Each row of a before or after table is a point. The points were changed in one or more steps. Then noise was added and the rows were shuffled. The steps act on columns, c1 being the first. Write out the steps. A step turns or swaps two columns, mirrors them in a line or flattens them onto one, adds a multiple of one to another, or multiplies or shifts one. Angles are multiples of 10 degrees, from the lower column toward the higher: turns from -170 to 170, lines from 10 to 170 but not 90. Use the fewest steps. Two steps may share a column if one is a turn and the other turns, adds or multiplies; they go together, in the order done. Otherwise the lowest column goes first.
In the rows, 128 means zero.

Before (14 x 2):
[[147 122]
 [ 95 125]
 [164  95]
 [158 117]
 [ 80 163]
 [ 95 162]
 [147  69]
 [161 103]
 [ 28 185]
 [160  75]
 [126 161]
 [141  72]
 [167 111]
 [ 63 142]]
After (14 x 2):
[[123 145]
 [169 175]
 [158 184]
 [122  68]
 [134 169]
 [113  83]
 [150 101]
 [122 159]
 [168 168]
 [140 176]
 [104 108]
 [129  15]
 [124 169]
 [150  62]]
Steps: turn c1 and c2 by 120 degrees

Before (12 x 8):
[[143 140 116 119 136  87 117 131]
 [130 128 118 146  93 140 120 148]
 [152 125 136 125 143 134 119 119]
 [130 123 141 135  88 135 118 123]
 [130 147 181 156 147 132 118 129]
 [125 140 125 115 145 121 181 120]
 [123 134 118 137 140 139 116 128]
 [130 165 127 124 143 118 119 128]
 [126 120 123 136 145 141 114 121]
 [121 130 129 144 149 137 138 118]
 [124 160 124 182 127 134 141 121]
 [136 127 123 138 143 141 128 124]]
After (12 x 8):
[[116 125 118 141 164 136 130 115]
 [134 139 183 138 185 154 130 119]
 [111 128 129 139 193 142 115 137]
 [133 129 141 136   7 134 126 118]
 [133 128 135 117 172 126 131 118]
 [123 125 122 142 179 133 125 112]
 [168 126 118  87 152 124 132 118]
 [118 129 131 145 124 180 117 140]
 [188 130 134 133 174 126 120 117]
 [149 128 123 142 170 136 127 126]
 [120 128 128 118 178 115 112 179]
 [132 125 119 143  23 144 149 124]]
Steps: multiply c1 by 2.5; flatten c2 and c3 onto the line at 80 degrees; mirror c4 and c6 in the line at 40 degrees; multiply c5 by 3; mirror c7 and c8 in the line at 50 degrees

Before (13 x 14):
[[110 203 158 132  85 130 187 112 118  70 161 118 153 113]
 [129 151 191 132 113 134 147 185 127  62 157 131 134 124]
 [148  47 111 148 136  55 142  95 139 123  67  90 211 217]
 [170  47  79 108 123  85  97  96 123 117 108  95 249 138]
 [ 74 155 149 150 142 100 171 140 103  21 134 147 130 101]
 [172  82  60 125 174  94 109  87 159 110 106 106 182 200]
 [121 171 190 114 140 146 116 112 110 157 101 115 166  65]
 [ 78 156 142 104 123 140  94 138  73 220 148 120 190 108]
 [138 170 146 117 128 143 203 155  73  97 123 163 150 108]
 [123 120 175 132 122 112 177  99 123  83 169 179 137 117]
 [ 86 123 146 134  87 172 175 135 143  58 116 150 123 109]
 [121 141 165  68 118 155  87  92  33 163 128  90 159 116]
 [ 96 180 173  57  98 130  71 123  90 163  98 162 190 118]]
After (13 x 14):
[[125 170 148 117 150 118 203 173  70  97 142  92 145  71]
 [164 154  91 116 217 143 169 158 102  24 103  96 107  59]
 [168 180 122 109  75  96  74 145  90 165 125  78 220  78]
 [165 154  94  86  60 148  95 158  75 221 142 124 180  68]
 [186 169 152 104 120  97 120 128 109 157 140 120 164  23]
 [167 202 129 105 123 160 186 132 120  72 134 126 137  71]
 [175 138 142 132  92 123  90 111  30 163 155 153 192  78]
 [153 120 146 120 156 170 176 118 125  83 119  65 130  78]
 [ 78  50 142  33 128 117  97 116 123 115  82 179 205 100]
 [178 153 157 119 161 151 145 205 126  60 137 105 126  86]
 [ 61  84 133  84 185 113 108 103 160 113  93 178 159 164]
 [120  44 137  52 140  78 143 114 137 122  46 170 151 176]
 [152 125 103 131 138 108 176 156 147  56 170  97 121  70]]
Steps: turn c1 and c3 by 60 degrees; turn c1 and c12 by 160 degrees; mirror c4 and c13 in the line at 120 degrees; add -0.7 times c10 to c5; mirror c6 and c11 in the line at 50 degrees; shift c8 by 20; shift c14 by -40

Before (9 x 32):
[[135 200 185 158 109 105 119 141 179 125  86  57 178 160 129 119 137 191
  180 119 143  86 164 103  78 148 158 112 118  63 150 152]
 [146 187 101  94 130 151 106 110 135 148 135 105 120 142 175  39 118 109
  179  99 193 124 160 137  96 106 156 134 130 141 206  92]
 [128 193 137 116 144 107 117  56 166 179 155 142 176 150 126  59  56  97
  114 101 124 111 142  83 113  73 197 132 120  95 164 156]
 [192 117  52 188 110 114 102 172 142 150  94 182  81  74 174 153 236 170
   77 137  82  25  84 175 179 109  93  89 143  88  65 139]
 [158 216 132  96 136 143 127 106 127 144 167 133  92 185 124 147  68 182
  192 107 176 129 137 117 120  93 185  96 130 123 163 158]
 [137 107  39 175 112 155 145  75 116 141 133 154  48  32 138 227 172 129
   33 113  72 107  92 166 200 172  67  97 145  75  83 144]
 [152  88  59 196  97 108  90 105  93 144 171 179 114  26  89 158 169 103
   53 128  60 139  74 153 212 138  86  74 134 197  96 123]
 [142 149  59 137  96 145  98 133 157 134 156  87  78 175 149 101 110 121
  196 105 155 156 167  78 105  99 202 107  93 101 108 121]
 [134 133 139 140 109  78 135  84 195 121 121 120 175 194  78  67 172 131
  214 149 146 144 150 177  68  81 167 146 170  86 155 139]]
After (9 x 32):
[[133 106  45 172  83 156 148  71 117 144 132 154  32  30 144 156 104 131
   37 101  69 111 151 172 201 172 155 102 148  76 158 140]
 [149  87  64 195 110 108  89  98  88 139 171 179 101  29  97 133  99 104
   48  84  60 140 142 157 221 142 121  76 137 200 166 123]
 [199 124  58 185  70 109 100 163 137 148  99 184  42  72 177 130  44 172
   75 166  82  27 150 177 185 108 128  87 147  83 169 148]
 [133 194 139 122 159 111 122  63 173 171 156 140 197 140 125 128 175  90
  115  73 125 113 204  84 119  79 119 134 119  89 104 157]
 [151 182 102  93 203 155 109  99 131 147 132 105 129 142 182  94 139 113
  174  92 189 120 221 135  92 104  92 135 133 134  97  94]
 [135 134 143 140 165  73 135  84 194 120 122 117 159 200  80 116  72 134
  221 166 142 144 204 181  65  78 111 143 164  80 130 151]
 [140 153  56 132 121 140  95 141 157 136 159  86  89 173 153 157 162 119
  203  71 159 150 222  75 106  99 154 109  98  99 165 123]
 [153 222 132 100 160 141 132 112 124 140 163 128 109 185 129 167 200 185
  200  73 184 123 197 113 124 104 159  92 130 119 114 157]
 [139 197 181 153 150 101 120 142 175 135  90  62 166 152 138 129 106 187
  179 167 139  94 225 102  79 157 126 109 113  66 140 152]]
Steps: turn c5 and c31 by -110 degrees; add -1 times c11 to c20; mirror c13 and c17 in the line at 170 degrees; flatten c16 and c27 onto the line at 40 degrees; shift c23 by 60
